Each row is a point. Each copy is the shape, with its points in the same order, turned, moved and blurred by noise. Say if it was mirrored as well.

Shape:
-25  8
79  -26
-12  -32
-74  35
-18  20
-11  7
48  60
Copy 1, 7 rows:
23  5
-64  -23
-7  30
84  25
33  -3
15  14
-1  -75
Copy 1 is: only turned
Copy 2:
-8  -30
48  62
-34  8
-32  -84
-3  -34
2  -18
83  -20
Copy 2 is: mirrored
Copy 3:
23  -10
-88  -20
-2  33
81  -1
25  -21
21  -14
-18  -85
Copy 3 is: only turned

Shape (7 x 3):
17  9  8
-43  -22  -25
10  -23  16
-73  -54  -16
27  -4  24
-15  -44  -30
32  4  17
Copy 1:
16  2  9
-57  23  2
-6  -19  19
-95  15  25
20  -17  22
-52  -10  -12
29  -12  11
Copy 1 is: only turned
Copy 2:
14  31  17
-22  -40  14
38  4  30
-1  -79  6
37  31  27
-7  -36  49
29  35  26
Copy 2 is: mirrored
Copy 3:
-13  -3  1
35  18  -52
-28  8  -25
27  42  -93
-31  2  -3
3  -3  -70
-33  -10  9
Copy 3 is: only turned
Copy 4, 7 rows:
6  -13  3
-34  49  -15
-12  -16  -29
-71  58  -43
1  -32  -11
-15  38  -43
5  -27  -10
Copy 4 is: only turned

Shape, 9 rows:
-20  6  -37
-34  -56  32
63  18  -60
-28  -25  3
16  57  37
-33  0  14
77  10  -5
-25  -81  -27
62  49  -2
Copy 1:
10  -5  27
24  78  7
47  -64  -34
5  39  21
-61  4  -36
-15  35  14
22  -20  -76
73  54  27
-11  -43  -61
Copy 1 is: only turned
Copy 2:
26  -31  -21
-35  -39  49
90  18  -21
-12  -32  21
-16  55  -25
-26  -22  0
59  55  15
23  -75  51
42  61  -20
Copy 2 is: only turned
Copy 3:
-13  45  -15
71  6  -38
-20  73  66
29  18  -28
-18  -37  39
13  0  -24
15  32  83
66  72  -42
-21  9  76
Copy 3 is: only turned

Shape, 8 rows:
-3  -21  23  60
-2  -63  29  40
30  -40  75  16
-55  -10  -47  -34
-10  -8  80  27
-39  -5  -61  -52
-22  19  -16  -39
37  -29  19  54
Copy 1 (8 x 4):
31  -17  -7  -52
7  -54  20  -64
-28  3  35  -73
-4  -54  4  70
-31  2  -16  -65
-5  -47  34  90
-16  -4  13  56
36  -4  32  -57
Copy 1 is: mirrored
Copy 2 (8 x 4):
11  -20  61  7
-2  -50  53  -14
-49  -10  46  -33
57  -63  -53  13
7  20  38  -40
43  -75  -75  23
21  -30  -58  18
-23  -28  59  32
Copy 2 is: mirrored
Copy 3, 8 rows:
-38  -16  -19  -39
-17  -5  -12  -78
-3  -59  30  -62
60  26  -49  20
-13  -76  -6  -42
75  46  -32  40
48  -10  -13  36
-47  3  16  -42
Copy 3 is: mirrored
Copy 4, 8 rows:
63  -51  -8  -19
89  -43  18  5
93  -3  -20  33
-28  -38  73  15
65  -38  -42  38
-41  -13  85  13
-27  -3  28  18
80  -17  -4  -35
Copy 4 is: only turned

Shape:
36  -12  38  -56  31  29
54  50  -24  -47  15  -50
-32  -2  32  10  -17  29
31  0  29  20  4  24
19  1  9  -3  13  -52
32  18  -54  -20  17  -20
47  41  19  -1  13  -23
28  33  -51  3  -3  -10
54  -21  25  7  -47  20
-26  -24  -22  -25  -4  -36
Copy 1 (10 x 6):
-28  18  -53  21  28  -15
76  -7  -19  35  -2  -21
-48  6  38  -22  10  -4
-16  57  6  -1  0  -6
28  9  -10  -13  -37  -33
46  -5  -11  31  -33  25
43  35  -1  1  6  -23
44  9  22  27  -27  27
-30  55  26  41  -14  -34
-10  -43  4  0  -47  -11
Copy 1 is: only turned
Copy 2, 10 rows:
23  -9  79  25  41  6
-7  -18  9  13  95  -65
28  -23  0  -7  -24  27
22  -10  8  45  17  20
-35  -23  2  21  35  -26
-2  29  -6  6  70  -40
12  -31  -4  50  51  -28
11  20  -37  7  60  -27
3  -17  -5  37  52  65
-37  0  4  -39  19  -19
Copy 2 is: only turned
Copy 3, 10 rows:
-54  -3  -39  36  -59  -37
-78  30  -42  21  8  52
30  -8  15  13  -45  -13
-34  13  35  12  -42  -24
-29  44  -9  35  14  8
-58  -7  -19  -3  27  25
-53  40  10  29  -21  27
-45  -10  11  -12  19  36
-33  46  17  -36  -46  -26
15  10  -37  13  31  -9
Copy 3 is: only turned

Shape (13 x 8):
34  -26  -23  -31  -24  13  -14  84
-2  -18  10  -40  -30  35  -12  39
65  49  -18  -30  -55  36  10  26
12  16  -6  -43  11  17  -45  39
12  -57  -17  3  -19  -6  8  26
-32  38  -31  23  18  -4  -44  -78
-2  -35  35  -44  -57  9  32  49
44  -17  2  -13  17  45  41  18
53  -21  -2  11  -12  41  57  -31
-53  17  -77  16  8  26  -1  -23
-32  37  -22  74  14  46  -33  -31
-74  50  -28  22  54  3  -24  -34
41  -41  -11  -15  -14  82  23  -33
Copy 1 (13 x 8):
-9  -18  63  47  16  -24  -65  -4
-23  -12  4  30  -6  -28  -64  2
-34  -19  27  44  90  -39  -9  26
13  6  -7  53  18  -21  -30  -36
5  -7  50  -22  -19  -18  -40  13
83  -7  -73  -27  14  8  40  16
-58  7  17  -15  -2  -34  -83  7
-44  -21  41  9  -4  -25  11  -14
-36  -24  29  -27  -6  -29  37  37
56  -77  -33  -13  18  24  -15  2
42  -27  -43  8  -1  62  28  39
59  -20  -76  -16  1  54  10  -32
-40  -52  4  9  -30  -59  28  29
Copy 1 is: mirrored
Copy 2:
64  -1  10  -24  44  -40  6  -66
44  -41  5  10  17  -6  10  -51
61  38  -12  62  15  -21  -1  -32
39  -8  0  -14  -12  -22  51  -27
13  -14  34  -35  43  -4  -33  -41
-45  -11  -1  -9  -66  3  -10  55
60  -39  -6  7  56  35  -13  -61
-11  16  29  26  20  7  7  -73
-24  28  43  48  17  25  -40  -52
-36  -10  -35  -26  -53  -29  -42  -17
-73  -28  -17  17  -19  -47  -7  30
-71  -22  -48  -35  -56  -1  17  23
-9  -15  59  57  -15  1  -30  -69
Copy 2 is: mirrored
Copy 3 (13 x 8):
1  -47  -67  -26  -28  -37  -20  -31
21  -50  -15  0  1  -56  -30  -9
17  -73  -4  -85  17  -15  0  -13
-31  -42  -15  -14  -17  -59  15  -12
33  16  -38  -11  -29  -24  -40  1
-19  49  42  -10  30  -47  51  71
36  -52  -12  6  4  -19  -73  -26
54  -25  15  -29  -42  -12  8  -26
77  0  34  -47  -29  -2  -7  0
22  12  -19  18  24  -23  62  58
29  53  17  -11  45  -62  77  8
-26  30  31  43  27  -33  76  34
95  -29  26  -48  -39  -55  4  13
Copy 3 is: mirrored

Shape (14 x 9):
-53  -40  15  17  36  -13  -47  -5  65
-29  46  -21  -36  -36  26  1  -44  59
-16  29  -53  9  12  -28  -44  -20  38
-3  -19  -57  -5  -25  -6  54  -27  -43
-15  -35  2  35  -31  50  -5  54  -38
29  8  10  -15  17  37  59  12  43
35  28  9  16  -35  11  2  -7  35
-6  35  -26  29  54  -36  -9  -14  -11
20  -43  15  -34  21  -5  27  -6  59
26  -8  41  -33  43  27  9  8  -32
-48  27  55  24  -48  25  -8  34  -5
48  -57  -19  25  -35  -48  48  -14  -13
-62  39  -20  31  17  -30  -18  61  -30
15  16  19  48  -1  -14  -10  -43  22
Copy 1 (14 x 9):
-6  -38  61  5  -26  85  -37  18  -8
-52  54  41  -40  14  -7  -53  32  -6
-50  13  8  44  -8  35  -52  27  3
-45  32  -37  -28  -18  -15  45  14  -3
-3  -89  -25  -39  31  -8  25  18  -6
-1  30  33  -25  68  19  28  35  -31
-62  -8  32  -5  62  13  -7  -3  -11
-15  17  -10  71  0  31  -14  2  -25
-8  21  74  -21  33  63  30  26  20
46  0  13  -5  52  25  30  -30  4
-18  -69  40  -15  24  -41  -19  -14  -44
-84  -10  10  -4  10  36  95  -8  18
3  -57  -10  68  -25  -24  -16  25  -34
-69  -2  21  21  30  43  -11  -38  -34
Copy 1 is: mirrored
Copy 2:
58  -13  34  45  4  -55  36  9  54
-56  -30  12  63  46  18  -8  -6  50
-20  -17  50  37  7  -9  49  -44  17
-2  -54  -35  21  -2  10  -50  -66  -25
10  31  -49  -10  -58  8  -40  -15  45
4  -23  -3  -27  51  20  -33  34  15
-20  9  21  25  12  44  -12  23  0
-18  -38  19  -13  -18  -37  39  -26  -27
56  -28  1  13  62  10  -9  20  14
20  -39  -63  -33  9  10  20  35  0
-38  51  -28  28  -28  -30  -22  39  35
53  -15  -4  28  2  30  -55  -35  -65
-32  35  -11  -23  -29  -76  16  -43  2
-2  -22  33  39  -19  -4  10  32  -25
Copy 2 is: only turned
Copy 3 (14 x 9):
55  52  -12  -25  -3  33  11  -49  42
-74  0  9  -48  -38  29  -12  -18  40
4  3  -25  -71  -10  3  -22  -23  -8
-26  -80  -17  19  23  -28  -13  6  26
-8  9  15  39  23  -82  48  -34  28
-57  28  11  60  -8  18  -28  -15  1
-57  33  -37  1  -23  -11  18  -2  -2
35  -14  -4  -21  -25  -7  -14  7  -40
-23  36  -18  35  36  52  -24  -14  22
-6  30  44  45  27  -3  7  42  4
-27  15  28  11  -34  -19  93  -27  21
-19  -38  -83  53  46  -11  12  11  5
41  -26  36  -21  -12  -33  47  -51  -43
-2  21  -52  -4  -46  -4  13  20  8
Copy 3 is: only turned
Copy 4 (14 x 9):
0  9  -66  23  9  -14  88  -57  3
10  28  70  9  -31  -10  36  -67  35
19  -15  -13  -28  -58  7  43  -29  26
-11  1  22  -78  19  -55  -4  25  25
-41  6  0  -3  -10  -65  8  5  -80
37  40  50  28  30  -21  41  22  -15
21  47  20  31  -40  -20  7  4  6
60  -34  -33  -26  -9  7  11  -3  19
-8  35  19  27  33  -9  81  13  21
14  -44  17  50  47  -30  31  38  -11
-13  18  -3  41  -3  -22  -37  -56  -55
-17  63  -19  -34  20  -47  6  67  40
10  -31  -30  -46  -5  29  -8  -29  -65
38  23  -28  27  -23  -44  0  -10  35
Copy 4 is: only turned

Shape, 13 rows:
27  -39  39  40  10  1  -38  -42  -6
32  -57  31  -1  -65  -21  -36  -1  6
42  22  -53  -38  -19  37  -23  27  10
58  -10  35  30  -74  -12  -82  -12  -6
57  9  -57  -35  5  -21  -21  57  -4
29  -8  -58  21  -40  0  32  -19  7
1  11  -60  66  -40  -25  -35  19  -2
20  9  35  68  -6  33  32  -24  -3
-42  -5  -15  60  -1  38  17  1  -54
-63  -12  8  67  -27  69  -7  26  42
57  23  23  26  22  22  33  -51  34
-42  -12  28  -24  39  5  -30  -51  46
-59  51  32  -6  14  -29  -46  -22  58
Copy 1 (13 x 9):
-5  49  29  3  43  17  -34  -50  22
-6  -1  46  -13  76  -19  -50  12  -9
42  -2  -42  -12  -6  8  -19  35  -50
47  23  74  -25  60  -28  -53  -27  -40
56  -33  -67  -38  12  19  -48  26  -15
-28  -1  -22  -18  -35  -34  -42  1  -12
35  16  -11  -68  -12  -68  -24  -10  18
-10  1  37  30  -34  -1  1  -49  18
6  12  -24  30  -13  -54  41  -32  40
6  40  46  -17  -21  -28  76  28  40
-28  15  11  3  -41  62  -25  -50  -11
-48  47  -9  -40  50  57  46  -24  3
-16  13  9  -95  35  41  65  -41  -3
Copy 1 is: only turned
Copy 2, 13 rows:
-49  -67  57  13  8  30  23  8  -2
-16  -36  25  81  -32  24  -4  5  21
36  -6  -62  7  12  61  28  -16  -9
-41  -42  22  71  -17  25  52  -41  50
80  -21  -33  -3  -5  37  7  -37  9
-2  9  7  7  15  85  -37  -24  1
13  47  49  11  6  55  26  -57  17
-52  -19  35  -10  72  46  -1  21  35
-15  27  49  4  89  26  3  5  -37
-26  68  37  17  47  45  50  73  3
-54  -56  -4  -51  28  71  -9  20  32
-51  -21  4  -35  -36  1  14  54  -45
-58  25  -5  -54  -45  -37  35  29  1
Copy 2 is: only turned

Shape (15 x 11):
28  34  17  -11  -23  -29  24  -4  13  26  26
-6  0  6  31  -24  6  12  -26  -16  30  -3
-3  -22  -21  42  -28  28  -9  -7  8  -13  -3
6  35  -19  4  -20  28  -28  36  9  36  9
-41  1  29  -21  -15  12  12  20  -17  -34  13
-45  -35  11  17  -50  25  -35  16  9  22  -12
-31  -14  -8  -12  0  -21  13  -15  0  -12  -13
19  -20  -21  15  -2  -49  -11  -36  0  29  52
33  8  -19  23  23  -37  4  -43  -7  -9  7
33  -28  -30  40  -30  -20  -18  -1  -42  0  -4
-6  38  20  -4  12  -41  -41  1  17  36  37
-8  -24  24  -34  19  -12  -31  1  -34  -24  54
-39  -32  -21  -6  0  22  6  -3  -37  -27  34
38  -42  -37  23  29  21  -49  -2  -11  12  -12
27  36  1  -25  -29  12  -24  -13  -20  -13  -9
Copy 1 (15 x 11):
22  -49  23  -5  35  -8  -5  -21  -19  10  1
13  7  -22  -4  32  27  -3  -4  22  22  10
-16  37  -16  -27  8  11  -31  22  2  7  35
13  30  -6  -28  50  -21  -18  -3  -44  0  -15
30  5  -32  -15  -40  -24  3  -18  -10  -29  17
12  68  -22  -14  -8  -27  -41  -23  18  15  -5
22  12  6  21  -15  -3  0  19  15  -13  11
36  -15  26  6  10  69  -36  3  -11  19  -16
-10  -19  19  15  12  64  13  19  -16  2  4
-5  37  20  -40  13  64  2  -5  1  8  23
23  -8  2  16  17  11  -14  -20  -46  21  -63
36  -6  -14  -12  -44  40  -22  -24  -23  -53  -32
49  26  -31  -22  -29  24  -15  23  3  -46  25
-38  48  10  -36  17  46  -26  39  -4  -25  -32
-6  3  -5  2  42  9  2  -35  -31  -41  23
Copy 1 is: only turned
Copy 2 (15 x 11):
-20  22  7  -20  -13  -37  3  -3  15  50  27
-2  28  11  16  32  -40  -20  -9  32  0  6
5  50  26  46  27  14  -24  -14  11  -7  11
-28  52  63  -19  41  0  -14  16  12  22  40
-8  36  4  -21  15  17  49  -21  23  -27  10
-12  95  25  3  34  -12  -20  -10  10  -48  11
12  15  2  -1  0  -8  9  8  -8  -25  -6
37  12  35  -4  -17  -47  -37  -39  -20  27  20
11  -26  28  20  -10  -18  -23  -18  -5  32  -14
-14  8  59  52  2  -27  -26  -37  -1  -17  28
-5  40  51  -61  -4  -35  -11  -13  -5  39  -14
11  7  28  -52  -4  13  11  -67  -4  -23  15
42  15  22  2  33  18  22  -34  10  -40  28
-14  3  56  18  40  18  -67  -29  -34  -15  15
-34  6  40  -13  -14  17  -17  1  45  0  23
Copy 2 is: mirrored
Copy 3 (15 x 11):
30  -33  -29  18  -11  -28  -2  -6  22  29  -22
6  -1  -5  7  -6  11  -20  25  -26  35  -17
-18  34  1  13  -41  28  6  17  -19  6  -10
4  3  24  35  -29  -27  -22  31  28  -11  6
13  19  38  -39  -9  -15  41  0  14  21  -32
10  21  28  10  -9  20  28  71  -18  -17  -17
14  4  11  -8  3  5  42  -10  -22  28  11
-28  -49  -17  59  -6  4  23  -11  -22  38  -19
-21  -12  -28  24  -5  -5  -2  -50  -32  32  1
-50  35  -25  43  12  10  3  10  -7  28  -10
17  -49  18  45  3  -55  9  -9  -14  -8  -23
-44  -28  40  -10  15  -15  48  -24  11  6  -43
-38  10  54  -15  -17  17  38  0  -2  46  -14
-75  2  1  23  -8  16  -6  4  -17  -25  29
11  16  11  12  17  8  -20  -25  35  -5  -16
Copy 3 is: only turned
Copy 4, 15 rows:
-9  12  17  13  9  -46  52  2  30  -48  -27
-21  -30  3  34  13  -3  -4  10  22  -24  -46
9  -30  3  26  -5  26  -17  -19  12  1  -8
14  -4  12  -21  25  -21  6  16  16  36  -15
-57  25  10  21  -7  -17  -17  3  36  -14  29
-9  5  16  24  -8  31  -40  33  19  22  -43
-15  -3  -27  50  -27  -18  7  17  11  -19  5
14  -18  11  46  4  11  83  19  9  -29  -25
3  -50  6  40  -3  -22  54  4  -13  -40  9
36  -64  33  43  -12  1  10  12  40  -17  3
-12  19  40  13  5  -32  69  31  -18  5  -17
-32  13  30  22  -1  17  35  49  13  -28  56
-37  -16  -17  39  2  30  4  18  34  -6  48
36  -61  7  -2  -6  28  8  44  -17  -6  11
18  -1  16  10  38  -44  -5  11  10  -29  19
Copy 4 is: only turned

Shape, 16 rows:
23  12  -28  -43  -9  12  -13  0  24  -28  -1  -52
24  -20  13  22  52  -12  -17  0  7  -15  -48  -3
7  -29  -29  14  -15  55  13  49  43  -24  -9  -49
-26  18  -21  -40  18  37  48  -10  -29  5  -30  8
-3  -10  16  5  14  -41  10  25  -48  3  -59  1
-18  43  9  -16  -12  14  22  26  -59  -40  14  18
-6  4  -18  -46  50  6  27  2  22  32  3  15
-19  -16  9  -3  -13  44  51  -17  26  -49  17  48
-12  -1  24  -33  21  5  15  5  7  11  26  -3
4  8  -15  25  -11  60  11  17  -45  -14  54  5
14  4  -27  5  25  7  40  -7  -14  -2  14  -63
-33  18  11  -3  22  25  -2  -52  -18  -26  23  -34
35  -25  8  -15  28  14  29  6  -26  -29  53  -24
15  26  47  -1  20  2  5  -45  -16  9  -35  -16
-3  -10  -3  -8  20  -31  35  -53  42  11  -26  30
18  56  64  -4  52  -53  -7  38  -26  -24  -15  15
Copy 1 (16 x 12):
8  -6  -15  -28  -49  -29  -7  6  -21  6  -48  -16
-12  55  -37  -21  24  -7  -2  0  -3  32  -9  40
-4  -41  -71  0  4  -25  -30  8  -40  -19  -50  4
-23  -18  17  20  -17  15  55  21  -10  3  -51  46
-47  16  6  -15  30  -19  20  -2  41  4  11  43
-14  -49  19  19  -23  -24  46  28  -9  24  32  29
5  11  -3  -5  -12  63  38  1  -11  -2  -35  6
-22  -30  -22  69  -29  37  -18  35  -32  44  -13  29
4  4  3  25  -13  24  21  -15  -17  6  -4  -10
2  -54  8  21  24  -17  20  44  -72  22  7  3
-42  7  -21  -12  -2  -20  43  18  -43  0  -38  -27
0  12  2  37  -13  -31  45  7  -31  62  -35  -16
-37  -3  -3  -3  -12  1  8  -8  -77  18  14  -13
-9  69  15  29  -4  -28  25  22  -1  13  -14  20
-33  52  -7  23  -9  57  -4  34  23  32  -40  3
1  46  -14  -14  -18  -12  48  -1  25  14  82  30
Copy 1 is: mirrored
Copy 2:
-52  13  -16  31  -9  31  9  20  -12  36  -10  -1
-1  -18  -53  -14  18  24  -34  -14  -34  -33  -33  5
-74  17  2  15  17  51  -1  45  -32  -38  28  -21
32  7  26  34  -67  17  -38  18  -23  -14  2  -2
11  -16  -7  11  -7  11  -39  -55  -44  -43  -14  40
23  17  53  45  -7  47  -6  -45  -5  -7  -9  -5
24  -8  0  2  -32  17  -32  43  31  -13  4  26
30  38  9  1  -18  24  25  17  10  -62  10  -55
32  16  3  -1  6  28  -3  13  4  2  18  19
-5  0  88  -2  15  55  1  9  -8  -15  -12  -28
0  -36  15  27  -8  43  19  43  -49  1  -11  21
34  -17  0  -2  -13  47  20  1  -34  40  1  -30
17  24  32  -6  21  57  29  32  -20  -8  -37  29
40  -12  -20  12  10  -25  -15  -10  -39  21  -12  -7
27  -30  -43  -10  -29  -20  17  13  15  -42  -3  -7
49  -11  -19  48  55  30  -45  -65  12  -4  -24  42
Copy 2 is: mirrored
Copy 3, 16 rows:
32  -1  12  8  2  -46  -22  -12  -56  -18  -25  8
2  67  7  -2  9  -32  35  15  15  4  -32  38
-1  -28  42  -13  -33  -51  -24  47  -20  -31  -53  36
7  -16  -39  -20  -2  15  -9  2  -4  33  -77  1
12  27  -44  16  32  20  24  23  34  -14  -30  51
70  -20  -20  2  -4  28  -30  1  33  -3  -41  -19
-8  11  3  -3  -12  24  1  13  -36  64  -40  -1
2  -51  38  -21  -43  -1  15  -29  44  27  -43  -12
24  -10  8  -18  -9  22  13  8  -19  35  -5  -2
34  -17  -2  -21  -41  -16  -39  32  37  -10  -21  -51
18  -15  -29  7  -8  -56  -28  32  -8  24  -7  19
34  -5  -11  -56  21  -44  -15  -20  7  27  -4  -12
48  -20  -1  17  -11  -39  21  31  4  25  2  -28
24  36  -56  -41  -13  -14  24  -26  3  3  -7  32
-46  19  -4  6  -8  3  17  -48  12  51  -10  40
95  64  -12  13  6  38  12  4  27  25  -6  48
Copy 3 is: only turned
Copy 4 (16 x 12):
9  -25  3  -58  26  -5  -27  -41  37  -22  25  -6
-17  -13  -37  -6  7  -10  -16  4  -14  -32  -42  -48
50  -21  19  -59  -14  -24  -37  45  38  4  12  -28
18  -14  -38  2  5  -63  29  -18  -2  13  23  27
6  -38  -44  14  -11  -20  -1  -46  -37  19  -13  -49
53  -53  -44  -13  -12  17  10  -41  -20  10  -3  52
-9  1  1  -20  36  -47  1  -8  -44  7  25  16
48  15  -65  -73  -20  -18  10  26  -32  -24  8  37
10  -1  -20  -21  32  -7  -27  -10  -31  14  9  21
48  -36  -10  -31  7  13  20  26  16  29  -35  64
62  7  21  -23  39  -21  1  -15  17  19  1  -15
40  10  -45  4  49  17  0  -9  21  -19  18  23
61  -16  -16  -63  57  0  -17  -10  -14  5  -33  5
3  24  -54  20  22  -6  -17  -48  1  -5  -27  0
-23  51  -35  -18  4  -18  20  -18  -51  -16  9  -28
6  -51  -18  38  9  18  -39  -70  -80  -17  -40  -1
Copy 4 is: only turned

Shape, 17 rows:
-5  -11  -4  -2  24  -2  18  -16  11  -3  19  -26
-9  -11  -17  -20  24  51  -42  6  -45  24  29  -10
-7  24  24  -25  2  -5  -87  -15  31  15  34  36
62  4  -7  1  22  8  3  -13  9  20  33  1
-27  25  -26  -33  -4  0  3  2  -9  1  32  6
-7  -2  -15  -11  45  -9  21  1  27  13  5  -13
-1  -34  -9  2  10  32  -9  8  -12  -26  18  -12
14  8  36  -1  -1  -8  18  7  -9  8  22  -12
-9  23  -6  -15  -10  -12  23  -13  28  -35  -65  -18
-13  3  18  -6  -8  2  12  -8  -21  -69  25  -25
-7  20  0  -95  -11  -11  -10  1  20  -14  9  -3
9  11  -11  0  34  -16  2  25  18  23  30  -25
-10  -15  -15  -7  18  -4  -13  -5  38  32  -33  -31
28  -24  -10  -5  38  -14  3  -10  4  10  -70  -2
-23  10  -16  -8  11  7  25  -1  23  31  21  19
-15  -14  -21  3  -4  -15  -30  4  29  13  8  14
1  23  0  -15  -6  17  15  11  29  -29  -1  30
Copy 1 (17 x 12):
6  1  19  7  1  -39  -4  14  5  -6  6  -22
7  -56  -34  -36  12  -55  39  -18  18  -11  9  -6
-31  -50  10  0  -18  -15  24  -41  57  36  -64  -3
-1  -35  8  -12  -35  -27  -19  27  -15  1  -21  11
-26  2  8  -7  -25  -36  21  -27  34  -18  16  8
9  11  12  16  -10  -24  17  31  20  -15  -2  -9
0  -32  -19  -12  33  -24  -15  -4  19  -17  18  -15
14  -3  5  21  -8  -28  -11  -27  -19  -3  -11  -1
-6  35  26  25  4  25  0  7  22  44  53  6
-1  -18  40  11  25  -25  -36  -42  17  -17  40  -19
-44  -20  2  51  -39  -31  14  -27  53  15  28  5
-4  -5  16  20  0  -39  20  26  2  -18  -24  14
-9  16  -12  15  15  -18  33  37  16  37  0  -11
12  -9  -17  13  -4  38  27  46  -6  24  23  -25
-4  30  -11  -11  -29  -30  11  2  30  -15  -15  -3
-40  1  -2  -6  11  -4  18  1  28  -1  -28  -6
0  6  -1  7  -12  9  -28  -18  47  0  7  28
Copy 1 is: only turned
Copy 2:
-21  -4  22  0  7  24  16  11  -25  18  3  9
-25  11  -29  -56  36  -11  -9  -9  7  8  -40  30
51  -25  -23  -33  71  -25  -1  51  9  -21  16  1
-8  27  -37  12  43  30  39  0  -7  14  13  27
-4  -12  5  -17  7  -17  -21  9  -3  20  30  50
-26  -5  3  7  9  42  -12  23  -9  27  13  5
-40  0  -13  -12  3  -15  9  0  -33  -6  -23  15
-12  -8  11  28  16  -10  34  1  20  5  5  20
26  -8  9  35  -57  -9  2  33  -27  43  12  -7
-24  -5  39  17  -9  -49  37  21  -40  0  -9  38
36  -49  6  16  31  -30  -17  4  -27  50  11  33
-11  -12  3  10  23  48  3  16  11  -1  2  36
21  -16  -1  -10  -12  43  -12  7  -7  13  -10  -20
4  36  -19  37  -15  25  -22  3  -16  21  -15  -39
-26  -18  -7  -17  3  20  -8  5  11  19  46  12
8  -19  -18  -12  8  14  -18  13  -17  -29  26  8
-13  -25  -30  20  -10  -27  7  37  -13  18  33  18
Copy 2 is: only turned
